Each row is a point. Each copy is the shape, with its points in the same order, turned, moved and blurred by noise. Say if it was mirrored as well.
(in the rows, 128 means zero)

Shape (7 x 2):
[[166  96]
 [119 158]
 [195 204]
 [ 64 133]
 [ 65 112]
 [130 132]
 [126  87]]
Copy 1 (7 x 2):
[[193 133]
 [120 139]
 [137 216]
 [101  70]
 [120  65]
 [145 132]
 [182  88]]
Copy 1 is: only turned
Copy 2 (7 x 2):
[[171 116]
 [132 176]
 [209 216]
 [ 78 150]
 [ 68 140]
 [137 150]
 [131 107]]
Copy 2 is: only turned
Copy 3 (7 x 2):
[[ 99 105]
 [169 145]
 [202  65]
 [144 196]
 [127 204]
 [139 137]
 [ 93 151]]
Copy 3 is: only turned
Copy 4 (7 x 2):
[[136  90]
 [111 164]
 [185 184]
 [ 33 139]
 [ 45 121]
 [115 123]
 [102  88]]
Copy 4 is: only turned

Shape (7 x 4):
[[142 150 170  76]
 [113 106  96 123]
 [107 191 156 183]
 [159 168  75 112]
 [103 132 155 191]
 [173  71 174 190]
 [ 91 104  82 205]]
Copy 1 (7 x 4):
[[128 121  83  85]
 [126 109 169 151]
 [157 216 151 119]
 [175 107 178  83]
 [142 199 134 173]
 [187 144  88 217]
 [144 168 210 197]]
Copy 1 is: mirrored
Copy 2 (7 x 4):
[[113 135 205 103]
 [ 98 101 108 115]
 [174 194 122 132]
 [101 140 116  47]
 [173 141 109 158]
 [211  63 135 130]
 [140 116  40 144]]
Copy 2 is: only turned
Copy 3 (7 x 4):
[[130 104 217 136]
 [140 118 119 116]
 [117 110 146 231]
 [150 185 155 141]
 [141  76 117 200]
 [225  48 134 170]
 [149 107  50 168]]
Copy 3 is: only turned
Copy 4 (7 x 4):
[[108 124 193 108]
 [119 128  96  90]
 [ 68 145 119 202]
 [111 204 126  94]
 [104 114  92 176]
 [193  96 103 172]
 [115 140  24 137]]
Copy 4 is: only turned

Shape (11 x 6):
[[120 151 201 176  97  97]
 [211 140 115 107 108  79]
 [162 107 138 144 102 108]
 [ 34  68 127  77 144 134]
 [ 35 105 104  92 151 125]
 [ 55  62 109 102 124 154]
 [ 76  93 102 101 177 178]
 [194 147 107 158 113 129]
 [190 125 149  76 130 143]
 [ 82  41 113  97 200 129]
 [102 183 176 179 119  80]]
Copy 1 (11 x 6):
[[ 58 145 141 196 133 111]
 [160 184 151 139 108  33]
 [142 135 136 174 112  89]
 [111  23 131  79 158 126]
 [116  54 116  66 173 133]
 [136  40 112  98 135 146]
 [152  68 156  79 156 165]
 [176 191 145 156 111 110]
 [147 138 197 108  85  86]
 [173  26 165 103 184 126]
 [ 49 166 130 167 178 109]]
Copy 1 is: only turned
Copy 2 (11 x 6):
[[106 151 108  84  55 151]
 [192 112 146 119 102  63]
 [132 109 127 102 106  93]
 [ 13 102 184 188 143 141]
 [ 48 121 148 217 148 148]
 [ 30  85 157 171 165 130]
 [ 54 133 158 161 199 142]
 [176 113 106  88 136 107]
 [158 118 198 103 130 104]
 [ 33 156 178 166 173  84]
 [122 164  81 129  55 166]]
Copy 2 is: mirrored
Copy 3 (11 x 6):
[[ 93 128 159 176  91 116]
 [210 106  76 129 103  91]
 [131 113  89 134 122 115]
 [ 67 125 156  17 177 139]
 [ 77 166 141  36 157 107]
 [ 56 130 105  22 155 136]
 [102 155 114  47 159 170]
 [160 143  65 133 100 135]
 [179  81  90  75  95 177]
 [113 120 131  53 228 160]
 [103 168 171 164  99  94]]
Copy 3 is: only turned

Shape (14 x 9):
[[116  75 142 128 138  86  50  96 115]
 [114 144  91 155  95 101 112 108  70]
 [ 66 127  76 138 137 104 126 180  34]
 [142 115 180 138 176 108  43 140  81]
 [138 118 111 125 129 145 165 151 197]
 [ 56 189 135 147  71 143 136 122  63]
 [134 151 128 177 206 134  58 136  76]
 [146  82 105 153 118 167 136 136 204]
 [178  94 141  97 174 151  53  88  78]
 [109  95 128 148 146 117 157 154  69]
 [151 153 116 137 149 106 184 132 209]
 [135 185 120 194 105 161 213 120 164]
 [125 134 163 145 218 162  70  46 138]
 [ 74 166  99 121 109 129 106 151  50]]
Copy 1 (14 x 9):
[[ 91 160 171 206 126 142 127  72 130]
 [ 52 156 132 113  70 120 133 111 114]
 [  7 170 127 122 130 119  88 177 111]
 [131 210 176 186 144 125 116 115  88]
 [139  77 108 169 104  98 169 176 160]
 [ 70 128 147  38 103 153 120 135  99]
 [119 234 182 159  94 116 105 167 115]
 [129  86 127 199  90 129 202 173 161]
 [144 227 113 199 118 169 137  95 124]
 [ 55 167 128 135 157 104 158 158 130]
 [159  87 115 148  93  43 158 158 177]
 [136  99 132  67  66  76 205 186 158]
 [186 207 190 161 102 159 133 115 196]
 [ 55 154 122  97 104 151  86 154  94]]
Copy 1 is: only turned
Copy 2 (14 x 9):
[[ 68  72  92 163  87 137  73 106 162]
 [130 140 117 169  87 115 117  66 134]
 [145 117 142 187  82  32 150 113 142]
 [ 38  74  86 196 149 106 130 128 134]
 [134 120 119  55 168 135 136 104 129]
 [110 202 171 185  82 117 145 125 109]
 [ 73 116  61 209 149  80 169 140 167]
 [126  97  81  45 128 170 139 123 130]
 [102  44  76 214 161 158 114 131 145]
 [107  91 162 147 134  91 171 107 167]
 [114 168 122  56 205 142 124  89 148]
 [122 210 117  83 159 164 197  79 143]
 [ 69 127  67 189 181 174 112 177 196]
 [131 158 150 197  98  71 129 131 113]]
Copy 2 is: mirrored
Copy 3 (14 x 9):
[[160 143 169 146 162  81 159  54  70]
 [170 158 120 167 164 159 161 135  60]
 [160 110  74 168 234 178 144 127  87]
 [185 100 131 125 173  46 119  97  94]
 [ 72 175 114 138 118 137 127 115 160]
 [193 151 107 107 144 218 105 139  61]
 [190 145 110 149 200  54  93 147  98]
 [ 65 171 168 173 116 128 116 115 156]
 [214 121 153 189 125  56 115  77 118]
 [154 118 126 148 189 149 161 132 141]
 [ 73 211  94 112 109 114 157 126 163]
 [107 206 123 108 107 176 128 201 146]
 [216 205 172 137 152  54  80  87 141]
 [183 127  77 146 179 181 111 119  68]]
Copy 3 is: only turned
Copy 4 (14 x 9):
[[177  74 174  95 125  49  94 109 151]
 [168 137  79  79 106  60 129 149 150]
 [171 111  55 107  26  72  92 154 112]
 [142 113 157 133 104  82  59  70 168]
 [134  66 114 147 133 137 207 132 112]
 [ 99 135  49  72  59  33 162 127 154]
 [151 108  87 114 109 121  49  72 180]
 [173  57 120 127 150 131 210  91 109]
 [172 121 195  80  98 131  93  88 189]
 [139 116 102 102  78 101 109 127  78]
 [108  71 102 160 177 142 185 162 123]
 [ 90 122  35 107 164 130 215 121 113]
 [104  56 146  58 151 137  88  73 202]
 [146 124  66 100  36  61 126 140 165]]
Copy 4 is: only turned

Shape (15 x 11):
[[122 165 110  89 147 154 134 103 159 122 100]
 [134 109 109 123 158 132 137 161 127 117 105]
 [192 206 123 135 118 123 122 115 143 139 112]
 [110 182 112 131 132 144 127 124 133 135 183]
 [110 129 108 115 155 128 137 119 128 150  93]
 [131 127 107 147 122 150 136 118 129 148 116]
 [128 111 107 109  85  59 129 165 131 116 142]
 [131 125 162 128 144 130 117 103 119 140 100]
 [117 165 143 118 158 151  95 109 130 133 140]
 [158 110 100 127 156 132  95 121 151 150 106]
 [119 114 112 106 110 147 109 166 116 134 144]
 [115 111 147 147 143 142  88 134 154 149 104]
 [156  98 167 128  96 122 130 150 132 125 225]
 [133 139  97 136 136 149  87 110 115 150 129]
 [127  99  98 110 124 150 117 112 134   7  95]]
Copy 1 (15 x 11):
[[132  94 105 111 165 148 120 123 156 156  75]
 [143 127 130 128 130 102 111 148 112 140  95]
 [ 65 115 127  93 138 139 168  93 141 109  67]
 [102 120 123  97 164 167  92 118 144  96 136]
 [121 101  94 134 128 113 110 131 124 159  99]
 [122  99 105 138 118 132 115 131 125 108 106]
 [153 172 117  88 101  75 105  93 152 109 128]
 [120 103 116 129 104 145 149 121 121 160 125]
 [107 119 127 111 146 181 112 107 128 153 118]
 [117 109 139 158 120 118 104 102 124 147  81]
 [153 119 138  90 106 134  80 119 117 114 109]
 [119 128 139 155  88 152 103 127 135 156 107]
 [144 118 197  90 103 128 117 104 140  78 189]
 [112 112 110 141 127 157  99  95 107 119  99]
 [239 154 120 146 163 146 148 120 135 132  77]]
Copy 1 is: mirrored
Copy 2 (15 x 11):
[[135 154 140 113  79 186 138 144 109 139 131]
 [142 115 142 116 143 147 145 154 110 105  94]
 [128 176 109 187  73 124 153 170  99 134 128]
 [112 132  99 101  86 113 114 175 113 117 164]
 [106 127 138 123 126 174 147 131 122 118 127]
 [113 101 110 138 100 139 140 129 109 119 120]
 [147  96 181 146 159  92 148 169 121 146 156]
 [108 143 142 139 114 138 112 105 122 113 106]
 [106 158 122 110  94 142  85 150 107 117 125]
 [117 119 111 152 137 166 116 150 112 149  92]
 [110  89 159 106 118 117 123 163  90 134 113]
 [101 104 145 148 111 154  90 141 138 115  91]
 [146 102 122  99 114  25  99 156 137 151 109]
 [ 95 112 105 139 111 149 105 149  82 132 129]
 [230 101 164 117 119 170 105 117  53 110 120]]
Copy 2 is: mirrored

Shape (18 x 12):
[[159  90  63  85 149 134 188  85  94 178  65 198]
 [127 130 142 211  75 157  92 112 114 149 157  96]
 [124 141 132 192 129 160 114  20 153  84  45  88]
 [ 76 153 169 118 127 127  74  68 112  73  98 115]
 [ 94 143 126 134 120  95  89 102 129  74  42 179]
 [108 209 145 141 153 133  61 113 161  54  84 135]
 [ 77 160  89 123 145  71  50  97 125  97  52 147]
 [ 44 138  90 119 157 125  75 136 159 105 136 211]
 [191  58  87 154 175 113 162 131  80 164 133 192]
 [153  61 129 158 115 211 161 170  88 144 111 143]
 [172 125 113 174  43 179 143  97  80 117 151 122]
 [158 146 109 108 169 105 192 114  53 191  78 210]
 [127  89  92 118 170  71 196  96  36 145  82 169]
 [118 116 122  73 149  76  87 134 167  94 136 190]
 [ 94 175  87 152 137 162  92  84 143  40  93  67]
 [102 147 157 205  84 153 150 103 137  86 152 135]
 [ 71 136 114  76 148  64 111 188 194 141 116 170]
 [119 103 140 137 129 168 109 122 125 157 171 148]]
Copy 1 (18 x 12):
[[187  80 142  82 166 118 196 180 220 173 157 109]
 [107 117  88 159  79 151 103 140  89  84 141  86]
 [125  75 110  81 136 105 128 113  46 148 203  14]
 [107  73 127 107 136 120  79 109  36 182 179 142]
 [156  62 151  60 126  91 130 105  86 139 199 158]
 [150 109 172  94 104 125  99  47  53 152 195 136]
 [153 120 126  57 138  72  77  97 101 158 194 166]
 [148 133 164  97 116 165 105 135 132 148 222 202]
 [147  96 171 111 180 159 147 177 224  73 127  92]
 [135  83 157  87  87 190 162 188 141 102 110  67]
 [ 81  57  77 127  88 146 170 111 144  86 143  66]
 [226  58 143 140 182 120 173 149 202 140 140 126]
 [184  50 127  86 228 124 162 167 182 108 119 138]
 [ 86 124 209 115 150 120 147 111 134 159 189 190]
 [100 124  93  46 109 161  96  50  49 164 174 100]
 [102  87 105 144  93 159 166 111  57  72 189 109]
 [145 196 195 121 123 114 156 132 115 156 152 224]
 [107 108 145 160  91 181 121 157 141 132 150 126]]
Copy 1 is: mirrored
Copy 2 (18 x 12):
[[148 176  93 160 198 184  95 153 212 150 117 152]
 [ 99 103 123 160  69  69 143  71 119 125 172 111]
 [195 130 150 231 115  88 202  99 185  66 129  82]
 [122 117 164 210 148 127 189 136  89  61 117  72]
 [144 152 163 242 146 112 152 182 118 127  89  89]
 [145 133 201 210 123 105 178 181 109 106 147  18]
 [139 132 129 222 168 104 167 172 102 140  66  36]
 [111 128 105 216 154 109  94 233  86 112 149  61]
 [122 158 127 129 164 119  16 120 190 134 124 142]
 [107 200 128 118  80 126  91 127 163  98 161 168]
 [145 142 130 170  80 141 126  50 124 134 190 139]
 [ 80 172 137 170 215 180  90 135 218 170 125 124]
 [105 198 115 176 241 139  82 100 177 125  89 138]
 [145 117 166 167 186 118  98 218  81 131 127  99]
 [188 168 137 198 121  90 192 112 105  69 160  17]
 [116 138 163 225 105  77 135  97 118  96 213 123]
 [103 146 132 155 208  76 135 249  83 156 147  96]
 [ 93 107 118 135 120 120  99 144 124  92 173 122]]
Copy 2 is: mirrored
Copy 3 (18 x 12):
[[202 150 123 101 110  95 128  68  81 221 146 193]
 [118  59 150 134 117 201 174  97 138 119 140  89]
 [193 100 164 219 135 116 228 108 152 112 178 138]
 [156 141 170 196 114 117 136 116 105  47 161 118]
 [204 114 180 190 143 138 118 116 100  84 123 202]
 [161 158 186 184 144 134 112 160 188  44 160 158]
 [171  87 172 209 127 106  79 131 111  76 146 200]
 [155  88 158  86 172  92  90 110 120  58 112 186]
 [178  98 115  84 175 153  90 116  68 235 133 128]
 [144 135  37  99 154 191 164  66 100 170 108 130]
 [134  94 109 105  71 229 198 120 123 150 171 125]
 [161 183 165 109 131 137  93  67  66 221 131 196]
 [154 137 152 155 138 115 127 126  15 224 121 189]
 [195 122 146  93 111  95  61 163 107  89  93 145]
 [118 111 134 191 139 106 192 179 174  73 182 162]
 [124 109 174 113 145 189 209 127 124  98 120 137]
 [156 109 133 112 120  81  48 121 133 105  24 173]
 [127 111 112  89 126 144 121  96 108 123 132  90]]
Copy 3 is: only turned

Shape (15 x 12):
[[126  94 152  85  95 118 112  56 109 108 114 136]
 [122  90 148 164 151  98 129 156 167 115 143 142]
 [128 150 116 118 149 108 145 154 103 136 139  88]
 [114 119 216 170 108 123 137 150 125 121 118  74]
 [104  89 179 171 123 121 123 146 113 131  18 129]
 [129  95 146 167 141 157 141 133 112 202 143 111]
 [132 142 123 111 145 164 111 125 111 118 123 142]
 [101 221 173 116 138 109 184 129 164 155 120  80]
 [165 114 113 162 134 105 125 135 122 130 130 122]
 [113 167 117 179 141 128 126 146 173 145 139 126]
 [102 137 111 125  86 147 116 124 210 120 137 126]
 [137 140 176 165  95 172 121 161 105 210 105 142]
 [ 99 106 122 137  76 120 131 131 100 115 141 141]
 [101 142 152 174 122 163 124 126 135 160 148 118]
 [105 114 124 171  97 130 249 132 142 117 150 106]]
Copy 1 (15 x 12):
[[119 111 150 178  84 118 133 115 153 156 117  55]
 [101 124 155 113 128 114 153 132 163  98 140 175]
 [137 137  71 112 150 137 140 136 149 145 113 135]
 [ 72  88 127 157 208  96 134 136 167 132 125 129]
 [ 34  89 136 148 136 124  92 199 133 119 169 109]
 [144  63 143  95 163 134 132 149 145 169 167 139]
 [148 142 128 125 130 122 131 144 100 131 132  93]
 [119 190 115 122 215 141  79 134 192 167  98 127]
 [121 110 121 127 113 115 143 146 125 150 113 165]
 [115 147 157  91 164 143 109 126 119 134 110 175]
 [116 145 197 115 146 170 140 123 131 119  70 122]
 [103 101 158 116 195 140 140 174 101 202 179 119]
 [108 109 132 169 128 167 159 104 124 135 139 121]
 [128  99 160 113 184 136 116 113 121 150 138 137]
 [156 106 136 194 181 189 116 139 187 116 121 188]]
Copy 1 is: mirrored
Copy 2 (15 x 12):
[[ 84  77 116 111 106 129 135 116 137 156  88 184]
 [105 114 118 140 145  94 157 181 163 124 167 109]
 [142 122 182 117 148 123 148 102 135 122 154 103]
 [139  96 176 198 132 117 130 185 118  98 111 143]
 [ 80 119 165 179 149  94 119 164  79 131 168 213]
 [147  89 115 170  93 121 150 122  97 126 190 116]
 [122 132 128 112 134 151 119 134 130 170 142 128]
 [128 169 225 147  78 173 163 134 165 100 133 134]
 [151 120 112 128 144  94 173 129 140 139 161 143]
 [141 179 135 136 101 110 142 161 153 122 168 110]
 [ 94 189  99 159  97 124 124 142 164 138 111 114]
 [142 139 129 168 102 147 155 148  31 118 165 131]
 [108 105  93 113 136 122 127 118 123  94 119 141]
 [153 137 124 159  90 139 114 144 118 122 159 122]
 [120 120 120 193 142 180 156 121 199  51 170 147]]
Copy 2 is: only turned
Copy 3 (15 x 12):
[[108  96 152 110  97 187  89 144 153 114 111 116]
 [123 138 152  88 213 105 122 132 156 113 120 153]
 [101 183 116 141 134  91 121 139 127 147 129 128]
 [104 123 202  90 145  73 138 112 130 187 118 161]
 [145  91 164  94 156 106  73 168 181 212 117 165]
 [161 118 105 116 142 105 178 109 140 157 114 132]
 [109 114 117 142 158 141 111 150 107 142 135 101]
 [ 98 169 169 191 142 112 123  97  71 177  70 180]
 [137 153 126 130 164 114 113 130 162 130 154 107]
 [127 137 127 152 210  81 118  99 123 137  97 132]
 [ 82 103 153 163 201 136 134 115 149 124  59 104]
 [155  68 115 171 137  77 160 124 146 189 143 157]
 [108 104 138 126 118  95 106 150 163 104  97 114]
 [126  96 133 134 156  84 145  92 114 151  96 116]
 [166 162 188 135 135  63 154 159 112 112  31 113]]
Copy 3 is: only turned

Shape (17 x 12):
[[113 197 154 113 184 161 187 120 159 120  78 150]
 [144 137  85 145  84 156 102 141 192 127 124  58]
 [ 81 172 147 144 141 143 158  87 109 168  80  76]
 [101 186 103 180 110 157  80 198 111 190  65 160]
 [165 192 132 172 110  82 129 101 120 173 102 153]
 [169  99 189 154  98 112  67  77 188  68  57 108]
 [ 97 139  92 104  66  83  86 122  84  82 173 146]
 [168 167 125 135 128 187  78 147 197 170 146  89]
 [174 139 112 178 106 172 145 133 180  73 150  45]
 [149 213 180 176 186 164  88 111  71 167 129  95]
 [ 64 151  94 145 177  65 141 153 178 149  86 125]
 [ 89 139 164  64 121 162 130 166 107 133  81  87]
 [125 104 150 126 110 101 114 105 183 154 114 135]
 [ 85 104  97 162 182 157  94  99  72 102 103 141]
 [179 102 118  55  74 142  88 161  87 185 120 105]
 [ 87  92 213  75  70 130 139 189 125  75 164  90]
 [117 163 213  79 116 180 139 154 112 191 148  98]]
Copy 1 (17 x 12):
[[ 76 169  68 122 133  35 117 114 137 138  72 127]
 [ 73 113 125 139 145 105  82 125 119  96 200  63]
 [123 155  53 177 144  56  89 119 159 180 140 108]
 [101 226 154 155 177  89 130 214 127 168 148  76]
 [103 209  86 149 141 142  62 160 127 136 135 175]
 [ 84  73 125 191 193 135  18 133 166  77  76 109]
 [118 126 112 217 110 184 144 129  37 127 118 110]
 [ 54 110 159 112 135  56  57 167 119 128 183 111]
 [ 34 119 130 156 118 101  69  53 140  93 186  74]
 [102 188 142 184 117  52  27 146 113 211 127 157]
 [154 174  81 142 209  62 131 113 105  84 143 145]
 [143 110 114 178  97  52 134 153 162 132 100  64]
 [111  88 106 141 177 127 102 146 141 100 136 152]
 [148 146 134 165 188 103  98  83  84 208  92  92]
 [162 100 147 131  72 145 101 192 138 143 144  77]
 [123  68 153 237  79 102 176 107 163  88 113 114]
 [ 97 100 117 161  66  46 134 183 172 172 134 150]]
Copy 1 is: only turned
Copy 2 (17 x 12):
[[120 143 164 158 147 148 143  58  76 108 162 249]
 [134 121 107 158  82 168  98 140 121  90 155 106]
 [ 96 165 167 140 126 179 148  89  20 109 119 150]
 [140 120  95 178  82 197 206 170  76 176 161 194]
 [ 85 117 148 116  91 129 141 114  89 213 138 168]
 [175  65 200 167  77 167 135  39 171 138 107 113]
 [143 138 158 121 110 110 115 206 152 134  54 171]
 [ 78 133  69 155 100 177 157  97 159  97 169 141]
 [154 145  97 121  50 157  76  66 133  64 146 129]
 [ 70 201 102 124  81 196 198  60  92 172  88 182]
 [147  89 115 203 167 128 127 116  42 152 118 185]
 [157 205 169 191 165 165 169 127 105 101 132 168]
 [136  78 154 138 152 131 153 102 125 131 136 134]
 [165 130 127 114 141 222 138 114  91 134  37 202]
 [124 195 144 135 158 181 145 174 174 166 164 103]
 [216 204 182 130 135  88 174 137 153  66 101 131]
 [ 94 224 140 133 148 137 211 109 124  92 157 145]]
Copy 2 is: mirrored
Copy 3 (17 x 12):
[[142 149 166 139  60 165 162 105 193  75  70 154]
 [159  57 151 154 149 183  69 165 141 179  87 135]
 [ 84 167 158 123 140 176 105  79 141 109  78 113]
 [144 160 209  91 106 169 140 128 146 216 152 180]
 [ 90 125 130 124  74 139  96 124 189 135 177 128]
 [ 48   7 107 140 141 194 158 174 120  98 124 192]
 [136  99 118 110 103 115 122 195  65 138 169  66]
 [163 101 196 194 159 155  85 161 166 143 102 184]
 [169  43 130 189 111 201  60 110 117 120  87 163]
 [ 98 171 180 180 132 106  89  82 126 104 155 205]
 [117 177  89 127  91 170 159 163 160 181  71 133]
 [142 113 188 144 151 165 195  95  92 125  94 109]
 [109  97 104 137 155 193 139 175 172 126 132 124]
 [132 141 114  60 109 148 117 131  66 106 108 195]
 [176  67 188 110 205  97 153 119 136 162 154 100]
 [166  69 131 190 164 193 196 119  56  99 145  59]
 [163 150 207 191 185 157 155 101 135  88 153  98]]
Copy 3 is: only turned
Copy 4 (17 x 12):
[[127 172 121  81 127  96  76 143 179 194 187 187]
 [149 187 157 150 144 177  85 127 130 122 129  70]
 [131 148 151 131  60 119  56 140 129 168 116 183]
 [141 150 150 200 147  87  94 205 123  75 175 177]
 [152 128 133 173 135  78 100  71 100 135 162 175]
 [167 109 184  99 233 144  54  98 106 173  75 129]
 [ 24 104 163 164 149 139 146  85 144 106 108 124]
 [171 190 173 160 151 181 113 151 105 164 189 103]
 [167 231 179 101 148 163 118  93 148 136 101  87]
 [142 185 224 142  97 109 123 136  71 168 165 228]
 [ 81 167  53 128 135  87  67 164  99 153 131 132]
 [105 101 185  85  91 134  89 194 151 145 150 129]
 [145 102 107 142 163 146 103 125 113 179 118 121]
 [ 71 162 141 115 149 170 106 154 117 108  93 235]
 [136  60 180 126 107 184 141 139 103  81 182 104]
 [ 91  86 198  79 127 125 173 174 172 177  79  66]
 [149 105 198 124  64 132 152 179 140 200 176 136]]
Copy 4 is: only turned
